Each row is a point. Each copy is the shape, with its points in the same order, turned, moved and blurred by noise. Say if it was mirrored as well.
(in the rows, 128 means zero)

Shape (6 x 3):
[[115  86  81]
 [186 197 156]
 [125 175 105]
 [104  89 140]
 [ 99 111 103]
 [133 156 171]]
Copy 1 (6 x 3):
[[112  81  90]
 [208 178 156]
 [145 170 112]
 [105 105 148]
 [108 112 112]
 [153 147 164]]
Copy 1 is: only turned
Copy 2 (6 x 3):
[[155  71  79]
 [163 201 154]
 [138 160  90]
 [120  75 130]
 [127  93  91]
 [117 149 157]]
Copy 2 is: only turned
Copy 3 (6 x 3):
[[178 116  97]
 [ 35 109 139]
 [ 97 154 108]
 [170 119 157]
 [162 141 117]
 [ 95 128 172]]
Copy 3 is: mirrored
Copy 4 (6 x 3):
[[132  90  77]
 [166 230 123]
 [111 180  86]
 [127 100 138]
 [112 112  97]
 [131 177 151]]
Copy 4 is: only turned

Shape (9 x 6):
[[172 121 106 121 125 112]
 [104  97 133 109 134  97]
 [115 104  74  37 171 175]
 [133 152 110 189 161 133]
 [ 92 121  66  98 116 182]
 [154 122 105 166 121  91]
 [122  98 145 153  94 143]
 [104 134 202 121  92  97]
 [124 127 109 176 215 173]]
Copy 1 (9 x 6):
[[174 124 122 129  99 153]
 [124 103 129  87 122 119]
 [154 149  69  43 168 176]
 [119 148 124 193 133 146]
 [106 166  76  78 117 189]
 [149 114 124 164  83 136]
 [105 107 154 120  85 185]
 [111 100 219  98 106 131]
 [107 125  95 183 187 169]]
Copy 1 is: only turned
Copy 2 (9 x 6):
[[169 133 101 108 137 104]
 [108  92 133  96 126  78]
 [ 88 124  78  23 195 143]
 [123 132 132 183 170 117]
 [ 63 145  78  85 142 155]
 [151 112 101 152 126  97]
 [128 108 145 119  90 138]
 [113 134 196  97  75  67]
 [110 111 137 161 217 156]]
Copy 2 is: only turned

Shape (14 x 9):
[[125 166  98  96  81 149 129 149 129]
 [ 68 128 126 148  52 161 144 176  58]
 [126 154 121 109  88 156 109 146 166]
 [154 195  75 110 144  63 142 129 123]
 [ 77 123 160  89 124 125 135 138 131]
 [140 194 130 219 118 114 161 105 145]
 [207 190 110 122  65 104 151 108  72]
 [184  79 154 123 181 135  55 101  78]
 [135 114 104 150  79  96 153  78 116]
 [112  96 128 103 111  92 149 124 114]
 [139 105 173 128  99 101 140 126 144]
 [239 106 149 145  91 186 123 142 171]
 [ 84 126 152 120 137  88 159  85 114]
 [155  85 145 137  89 104  84 108 131]]
Copy 1 (14 x 9):
[[120 159 109  95 102 135 119 108 131]
 [ 86 104 147 130  62 168 125 136  66]
 [122 134 118  99 121 140 106 110 168]
 [132 193  95 118 135  32 136 114 124]
 [ 81 106 165  78 150 116 139 123 127]
 [140 138 143 219 117  76 143 114 167]
 [183 187 147 134  78  74 112  60  95]
 [159 101 146 123 235 103  55  71  68]
 [141  93 122 139 106  71 153  61 117]
 [124  93 141  83 135  83 150 104  98]
 [154  84 173 100 134  89 124 108 141]
 [249 120 148 120 152 167  92  90 167]
 [ 86  99 167 119 152  64 164  91 115]
 [159  65 135 106 143  91  81  76 123]]
Copy 1 is: only turned
Copy 2 (14 x 9):
[[129 133  71 109  78 159 119 151 130]
 [ 58 132 119 170  69 182 154 179  97]
 [137 124  85 121  93 152 102 147 173]
 [161 190  61  88 130  94 104 124  83]
 [ 77 124 138  97  98 109 117 135 151]
 [163 220 103 171 154 128 164 130 153]
 [210 175 106 124  69 152 145 122  64]
 [156  89 191 115 173 157  61  80  93]
 [143 134  99 163 106 109 166  85 105]
 [108 108 123 120 103  88 134 118 105]
 [143 118 152 146 100  89 128 130 149]
 [238  76 135 146 125 165 125 160 171]
 [ 87 155 139 110 118  86 153  89 124]
 [152  95 138 171 106 116  93  92 128]]
Copy 2 is: only turned
Copy 3 (14 x 9):
[[149 145  96  86 139 153 109 145 174]
 [141  91  51 166 145 128  67 154 161]
 [140 147 140 102 119 168 110 152 188]
 [147 217 102  69 140 106 167 147 119]
 [102 103 150 110 148 113 111 157 135]
 [143 209 118 198 141 117 181 139 174]
 [221 174  79 110 149 109 150  77 150]
 [144 142 183 130 119 174 114  69  36]
 [121 138  89 136 102 109 163  88 155]
 [125  98 119 107 119 104 143 130 123]
 [151  97 156 135 107 110 151 130 148]
 [215 122 165 135 101 233 173 107 160]
 [ 88 118 132 128 152  74 149 120 130]
 [150 125 158 135  66 139 125  99 123]]
Copy 3 is: mirrored

Shape (15 x 12):
[[162 158  96  90 105 131 144 163 183  70 141 102]
 [110 161  71 116 126 174 126 140 161 107 121  63]
 [138 116 104 133 150  97  87 107  73 143 174 151]
 [116 132 117 133 105 155 166  78 125  68 144 123]
 [ 91 154 138 122  82 182 128 148 129  69 147 128]
 [121 131 124 132 189  79 142 114  98 165 125 184]
 [209 182  91 193 174 108  74 127 109 143 125 155]
 [205 169 112 158 172 138 123 161  59 119 108 123]
 [ 89  89 129 132  80 147 164  81 153 117 124 149]
 [114  50 162 179 165 106 130 117 112 169 166 173]
 [117 139 131  85  98 196 158 100 167 136 169 133]
 [199 122  72 151 177 111  74 155  67 150  94 192]
 [132 207  67 137 111 146 137 171 154 106 135 128]
 [134 120 168 131 154  75  89 101 118 170  97 162]
 [112  92 142 141  77 108 157 106  99 173 153 137]]
Copy 1 (15 x 12):
[[179 142  79 115 132 138 151 145 152  70 109  97]
 [136 154  78 110 177 177 123 136 110 124 104  92]
 [111  74 138 172 135 122 126  64 140 145 154 164]
 [126 131 111 107 137 106 143 108  58  84 119 140]
 [135 133 131 109  96 176 129 140  72  83 127 116]
 [100 115 170 193 143  91 152 117 152 159 103 187]
 [201 118 118 217 144 111  66  87 147 170 122 166]
 [204 122 156 217 151 133 122  72 114 146  94 110]
 [105  98 118  76 121 103 158 153  68 127 109 165]
 [115  47 178 162 153  93 161 151 106 167 172 198]
 [140 155 132  49 136 152 165 127 106 118 136 163]
 [178  59 134 227 135 143 116  75 155 172  70 184]
 [162 179  76 160 107 166 126 138 128 122 109 118]
 [114  77 187 146 133  81  95 127 161 165 103 164]
 [109  84 143 106 102  91 176 119  99 181 145 138]]
Copy 1 is: mirrored
Copy 2 (15 x 12):
[[154 171  82  78 121 133 135 125 174  59 138  93]
 [116 139  68 119 135 160 100 113 132 128 124  64]
 [151  82 101 142 126 120 125 134  96 109 207 184]
 [ 86 124 133 121 115 127 141  80 154  90 176 110]
 [ 86 135 143  83  93 166 109 144 158  89 163 105]
 [147 142 129 130 161  80 118 130  91 143 151 219]
 [206 142 107 197 140 155  84 125 114  81 149 193]
 [229 136 150 137 121 150  95 108  81  87 136 135]
 [ 59 103 131 118 101 107 149  99 184 143 148 138]
 [136  60 167 139 172  71  99 136 151 158 175 205]
 [100 142 114  71 131 178 153 103 192 144 168 133]
 [209  87 105 142 119 125  66 115  68  88 122 220]
 [136 188  90 115 105 155  71 126 135 100 152 116]
 [152 107 129 162 147 106 163 170 110 139 117 222]
 [132  97 137 126  84  90 152 128 157 174 186 162]]
Copy 2 is: mirrored
Copy 3 (15 x 12):
[[195 109 167 139 119  83 153  90 136 155 168 140]
 [151 135 160 194 143 139 143  65 128 178 149 126]
 [132 135  69 153 142  94  60 134  72 109 131  93]
 [124 130 130 136  89 120 136  42  92  99 154 114]
 [133 134 183 153  74 134 101  79  99 129 151 165]
 [116 160  62 124 165  86 132 147  59  98  95 130]
 [206 183  68 201 151  92 100 148 131  77  96 102]
 [214 166 130 202 145 111 129 149  64  83 102  90]
 [ 91  97 108 104  80 136 137  60 108 121 106 133]
 [ 72  95  75 113 146 131  98 168  93  60  96 113]
 [146 120 114  99 101 180 132  76 107 148 171 155]
 [209 134  68 190 174  85  79 146  64  85  52 122]
 [180 153 128 203 109  99 150 102 124 153 152 175]
 [124 171  88  93 147  95  97 150 104 116  57 101]
 [ 97 100  80 119  71 128 124 140  75 131 109  97]]
Copy 3 is: mirrored
Copy 4 (15 x 12):
[[190 130  96  88 141 142  98 153 159  88 149 109]
 [123 141  66  91 125 168  99 151 154 122 107  59]
 [125 113  90 118 177 103 111 105  86 208 139 160]
 [124 129 113 124 164 160 157  84 141  90 142 123]
 [ 91 143 121 118 117 171 108 135 139  76 158 134]
 [125 113 107 136 159  98 170 153 107 210  98 170]
 [193 187  77 184 181 126  84 148 113 213 105 155]
 [188 160 103 175 156 174 101 161  57 171 112 134]
 [105  88 111 139 125 147 176  86 179 131 142 129]
 [ 84  68 127 173 187 103 163 142 123 223 164 159]
 [116 109 128  71 130 195 142 119 192 149 151 132]
 [187 117  58 187 158 131  90 148  76 207  78 202]
 [159 190  57 106 115 156 114 171 141 111 140 120]
 [132 110 156 147 140  74 127 127 134 212  82 158]
 [117  87 121 135 106 110 173  93 118 187 183 129]]
Copy 4 is: only turned
